Each row of a before or after table is a point. One or more steps were done to the points. Then noise was added and the rows were shuffled. The steps act on how far a point lies along the listed directions, d1 being the first. Name the steps. A step turns or swaps two directions, mirrors them in a line or flattens them onto one, adds a multiple of one to another, or multiplies one. Angles are multiples of 10 degrees, from the lower direction toward the higher: turns from -170 to 170, lines from 10 to 170 but not 90. Use the fewest steps. Two steps may share a direction if one is a turn and the other turns, adds or multiplies; they go together, in the order done. Otherwise the lowest direction goes first.
(in the rows, 128 means zero)

Directions:
(1): [112  85]
(2): [ 85 144]
Before:
[[175 137]
 [100 134]
 [170  99]
 [126 116]
 [131 174]
 [172 166]
 [101 144]
 [147 116]
 [115 207]]
After (9 x 2):
[[184 136]
 [132 149]
 [166 158]
 [119 134]
 [121  98]
 [115 104]
 [178  65]
 [166 102]
 [134 179]]
Steps: swap d1 and d2

Directions:
(1): [152  70 137 111]
(2): [128 122 174 174]
(3): [ 94 132 167  89]
(4): [179 158 150 110]
Before:
[[159  75 146  97]
 [146 145 136 150]
 [118  94 166 108]
 [ 56 132 106 119]
 [161 108 162 159]
 [134 145 159  58]
 [ 31 131 183 109]
 [173 105 161 123]]
After:
[[176 108 154 131]
 [159 105 166 154]
 [ 63 136  95 131]
 [171  83 126 118]
 [ 59 150 133 162]
 [136 106 136 139]
 [139 140 148 136]
 [155 158 121  96]]
Steps: flatten d1 and d3 onto the line at 160 degrees

Directions:
(1): [159 133  67 185 140 141 112 137]
(2): [139 127  83  81 150 154 181 112]
(3): [139 115 145 124  99 196 130 177]
Before (12 x 8):
[[111 109 121  94 141 109 152 119]
 [134 139  90 155 128 113 127  95]
 [155 127  99 141 149 111 128  98]
 [109 124 127 126 143  91 120 115]
 [143 133 104 147 131 136 110 143]
 [113 136 127 111 142 110 118 115]
 [141 118  82 114 144 134 139 108]
 [107 124 113 104 146 103 138 104]
 [112 114 126  92 121 153 143 126]
 [123 130 119 105 129 107 143  93]
 [143 114 122 113  97 249 146 181]
 [172 126  32  55 174 172 232 112]]
After:
[[132 138  97 154 131 105 127  90]
 [119 130 129 110 126 104 133  96]
 [149 127 108 142 149 101 125  96]
 [135 119  95 126 139 123 122 109]
 [142 136 100 146 136 132 109 138]
 [155 131  84 109 150 136 170 126]
 [101 123 127 108 138 100 132 107]
 [148 117 117 141  97 243 126 184]
 [108 108 132 102 134 106 141 126]
 [105 124 126 119 143  92 125 116]
 [110 115 133 105 116 150 134 134]
 [112 135 131 107 138 112 119 117]]
Steps: turn d1 and d3 by -10 degrees; multiply d2 by 0.4

Directions:
(1): [ 80 160  79 120 156 145 102  89 174 110 111]
(2): [ 88  98 129 175 125 121 140 128 155 205 120]
Before:
[[136 154 132  88 121 138 115 130 108  60 145]
 [108  74 145 178 117 104 150 135 142 245 128]
 [100 146  87 117 147 137  93 100 169  89 110]
 [108 162  91 115 145 157 121 111 138 113 120]
 [139 165 117  89 140 151 110 128 104 104 112]
 [219 128 153  75 128 116 122 148  89  38 144]
 [110 131 136 131 128 142 124 139 131 139 137]
 [115 138 109 116 133 124 100 111 159 106 125]
 [133 102 157 154 121 114 167 120 104 198 136]
 [130 104 131 124 122 122 153 156 103 161 145]
 [218  76 202 130  98  94 157 173  69 114 147]
 [221 106 192  91  90  97 168 142  54  83 150]]
After (12 x 11):
[[219 130 173  71 101 105 152 127  64  46 144]
 [123 171  99  90 157 143 123  74 126  91 124]
 [209 141 150  73 129 120 118 132  90  15 138]
 [ 96 179  57  83 168 146  87  70 174  85 111]
 [107  83 137 174 115 113 133 141 151 185 121]
 [114 119 131 156 120 138 150 139 124 183 128]
 [143 121 153 128 117 133 137 158  92 173 117]
 [125 146  99  88 142 135 130 131 116  99 138]
 [224  87 185 114 107 100 147 171  78 100 151]
 [108 138 131 126 131 145 119 134 133 127 136]
 [119 103 138 149 114 111 121 134 147 163 129]
 [142 102 173 133  97 117 147 165  93 142 153]]
Steps: swap d1 and d2

Directions:
(1): [164 115 114  63  79 135 113 131 128 162 105  69  95 115]
(2): [134 113 120 170  39 113 112 123 139 130  91 168 141 164]
(3): [135 160 160 151  88 127  99 130  51 105 178 115 111 104]
Before, 8 rows:
[[109 100 101 139 152 120 137 120 174 135  95 159 166 139]
 [148 104 119 143   7 118  92 117 130 128  83 139 109 147]
 [139 129 124 105 111 134 130 128 126 135 130 110 118 109]
 [114 132 127 148 132 123 137 126 122 129 139 145 134 136]
 [144 116 130 115  85 138 113 116 125 142 104 102 111 125]
 [113  99  98 128 194 143 154 134 193 149  89 158 151 156]
 [129 127 123 130 107 122 127 132 109 137 129 123 114 121]
 [131 150 133 142 108 121 128 112 119 127 124 127 140 132]]
After, 8 rows:
[[146  89  91  77 145 147 137 135 186 176  74 110 121 143]
 [113 123 121 138 139 125 142 126 137 137 130 142 137 140]
 [135 126 139 145  64 123  95 121 100 111 128 129 105 121]
 [126 151 134 142 127 120 134 114 123 124 126 130 142 132]
 [136 137 131 123 106 132 125 126 112 124 142 121 121 108]
 [139 130 145 130  94 137 109 116  98 128 132 106 109 116]
 [122 132 127 141 118 121 129 133 104 129 136 130 118 118]
 [129  95  94  98 133 126 129 122 173 155  86 120 146 128]]
Steps: turn d1 and d3 by 50 degrees; multiply d2 by 0.4

Directions:
(1): [129 100 158  63 137 152 211 142  95 108 110  72 132 104 127 141 160 126
 162 126 138 171 124 174]
(2): [146 169 129  90  93  86 132 113 168 176 137  83 118  79  92 124 146  92
 106  73 153  97  79 116]
(3): [141  79 166 145 188  96 144 130 158 130 192 123 203 115  84 128  78 129
 153 133 134 129 109 115]
(4): [152  76 183 125 112  76 114 157  71 163  98 150  78 167  84  97 112 143
 135  84 123 130 138 130]
Before:
[[146 131 185 158 102  31  98 129 132 184 147 137 106 114  20  73  71 103
  120  77 142  75  92  92]
 [122 177 106  31 113 200 213 115 137  80  72  42 102  65 175 159 219  96
  129 145 155 146  97 189]
 [114 109 147 161 122 118 121 158 154 123 157 120 157 153 101 126 117 142
  135 115 142 113 123 100]
 [112 125 156 105 125 122 147 109 119 134 159 143 155 129  99 123 136 125
  137 131 152 111 117 142]
 [138 155 107 175 160  66  83 100 179 154 196 139 178 113  86 127  63 123
  108  93 135  71  90  81]
 [ 96 124 119 128 157 143 129 115 138 128 126 132 137 123 149 127 121 119
  123 149 134 132 144 145]
 [110 169  66 194 101 118  23 106 162 109 149 204 124 157 142 131  87 157
   90 159 110  89 146  85]
 [132  97 160  65 117 148 205 165  86 107  77  83  89 125 130 137 176 141
  155  98 133 174 150 153]]
After:
[[117 110 148 159 123 120 125 157 154 121 155 119 159 150 100 126 119 143
  137 121 142 115 124 104]
 [123 182  98  50 110 190 183 112 146  89  80  60  99  72 172 153 207  97
  118 144 153 134  97 175]
 [ 96 124 119 128 156 145 126 115 137 130 127 132 138 126 148 125 121 118
  122 149 133 134 146 144]
 [146 126 191 146 106  35 110 128 125 181 147 130 107 111  21  77  78 103
  128  77 144  83  88 101]
 [107 160  75 171 105 129  52 112 149 105 142 184 124 149 139 138 100 158
   99 157 115 104 146 104]
 [132 105 150  84 114 141 183 159  94 113  83  99  88 135 131 132 170 143
  143 100 130 161 150 140]
 [113 123 154 108 125 120 146 110 122 134 162 145 153 129  98 121 135 127
  134 130 154 108 119 135]
 [138 150 108 157 162  71 102 103 171 151 191 122 178 107  87 132  69 123
  114  94 139  80  88  96]]
Steps: multiply d1 by 0.7

Directions:
(1): [117 132 126 130 112 154 113 149 136 169 100 199 117  75 107 136 125 132
  86 140 171 127 179 148 141 161 122  87 157  92 184  97 173  94  74 160
 135  77 145  95 123 113 128 176  47 113 170 113]
(2): [ 85 153 120 158 144 110  78 129  47  98 115 167  79 101 148  94 173  97
 144 183 115 163 159 116 115 151 138 175  68 140 153  61 125 143 141  78
 117 120 126 113 103 106  89 105 146 160 169 157]
Before (10 x 48):
[[132 127 142 132 140 126 127 132 121  80 115 140 126 133 123 122 131 129
  134 124 123 144 135 147 142 139 131 122 120 139 149 131 132 117 123 133
  134 119 107 117 130 112 130 136 142 123 121 118]
 [ 77 173 112 160 129 136  78 147  65 150  98 222  83  65 131 113 174 104
   92 196 132 155 216 153 128 173 125 154 120 104 216  26 184  92  70 110
  133  73 147  75  83  86 106 150  64 166 207 127]
 [173 125 119 137 143 138 164 111 165 122 148  88 158 142 141 130  76 146
  143  99 124  86  93 141 132 124 125 120 138 134  95 180  94 136 124 147
  121 136 120 148 144 134 151 142 127 122  97 103]
 [120 131 117 153 121 161 129 143 141 164 103 200 143  80 100 130 115 126
   98 139 163 119 176 162 138 126 123  54 155  59 156 133 191  87  83 144
  146  84 151 104 137 118 118 175  67 133 163 101]
 [155  98 143 119 101 167 166 164 205 162 127 143 164 100  81 153 104 169
  101 113 169 113 135 137 123 116 113  72 180 107 148 148 176  98 108 181
  126  98 143 115 133 139 151 183  62 102 119  93]
 [168  99 131 119  95 109 134 132 156 138 152  82 154 157 124 136 105 142
  140  73 114  98  78 104 135 106 128 124 159 142 104 176 117 132 146 135
  140 159 105 155 161 139 147 130 164 109  74 126]
 [130 145 110 151 152 131 111 131 117 135 104 153  98 122 136 124 144 104
  120 160 140 150 150 126 117 131 149 151 100 116 129  98 138 130 138 116
  107 119 114 107 125 112 113 140 131 129 165 130]
 [137 131 127 126 135 122 161 121 169 119 137 110 149 155 121 164 104 135
  150 122 115 100 126 111 131 126 143 142 144 125 134 155 117 122 148 140
  136 121 124 142 145 139 149 122 159 118 117 129]
 [111 144 128 153 148  88 127  95 105  56 174  50 156 212 156 113 140 109
  192 111  65 141  67 104 102  81 141 169  74 171  52 162  60 201 209  68
  119 215  95 166 126 132 118  63 235 166  79 162]
 [168 100 138 104 123 112 196  83 173  90 158   8 182 205 141 144  85 152
  140  77  79 104  35 118 121  73 129 144 147 171  48 240  69 159 179 135
  141 185 103 189 184 165 159  94 212 107  33 115]]
After, 10 rows:
[[ 89 156 125 169 153  83 102 100  69  48 163  80 130 191 164  98 161  95
  194 139  66 157  90 101  98  97 144 186  51 172  71 125  65 203 207  50
  117 203  98 154 113 119 101  60 231 178 105 174]
 [133 122 120 142 117 163 145 140 164 169 109 181 159  93  96 138 101 136
   98 121 163 108 162 163 141 116 120  45 169  60 143 156 186  87  85 156
  149  92 149 111 146 126 129 178  69 125 148  94]
 [133 127 142 132 140 125 128 132 122  81 116 141 127 134 122 124 130 130
  133 125 125 143 137 148 143 139 132 122 121 138 150 133 133 115 122 135
  134 119 108 116 130 112 129 138 141 122 121 117]
 [169 128 121 140 147 131 161 108 154 111 152  83 153 149 147 123  82 141
  152 102 116  90  90 136 128 120 126 134 126 141  90 177  84 144 135 135
  118 144 117 151 142 132 146 132 142 128  94 111]
 [135 132 126 128 138 118 157 120 161 113 139 107 146 157 125 161 108 132
  155 125 110 103 125 108 130 125 146 150 137 130 132 153 112 127 151 133
  135 127 123 143 144 138 145 116 168 124 116 133]
 [151 110 136 117 134  98 176  78 133  66 159  10 163 205 156 126 106 138
  155  99  63 122  39 108 113  76 135 176 111 184  47 217  58 172 196 105
  135 192  97 189 174 158 140  71 238 126  43 131]
 [166  91 145 115 102 164 179 159 217 154 136 118 175 119  82 155  96 172
  110 100 159 109 117 134 121 103 115  74 183 116 128 168 163 106 121 179
  125 114 140 127 138 147 157 173  81 100 100  92]
 [130 143 109 149 150 134 113 133 125 141 103 157 100 118 133 127 141 106
  114 158 146 148 153 130 119 133 149 142 107 111 133 100 144 124 130 124
  108 113 115 104 126 112 115 147 121 125 168 126]
 [ 91 165 114 147 119 151  94 150  98 171  97 223 100  62 119 128 155 118
   74 178 150 140 216 163 138 172 120 125 152  90 220  44 197  77  51 138
  140  63 152  73  92  90 122 171  37 150 201 111]
 [161 102 131 123 100 100 127 128 140 125 154  78 146 160 131 128 114 135
  150  82 105 104  77  99 130 105 130 138 144 151  99 169 109 140 158 121
  138 166 101 158 156 138 140 119 180 118  75 133]]
Steps: turn d1 and d2 by -20 degrees
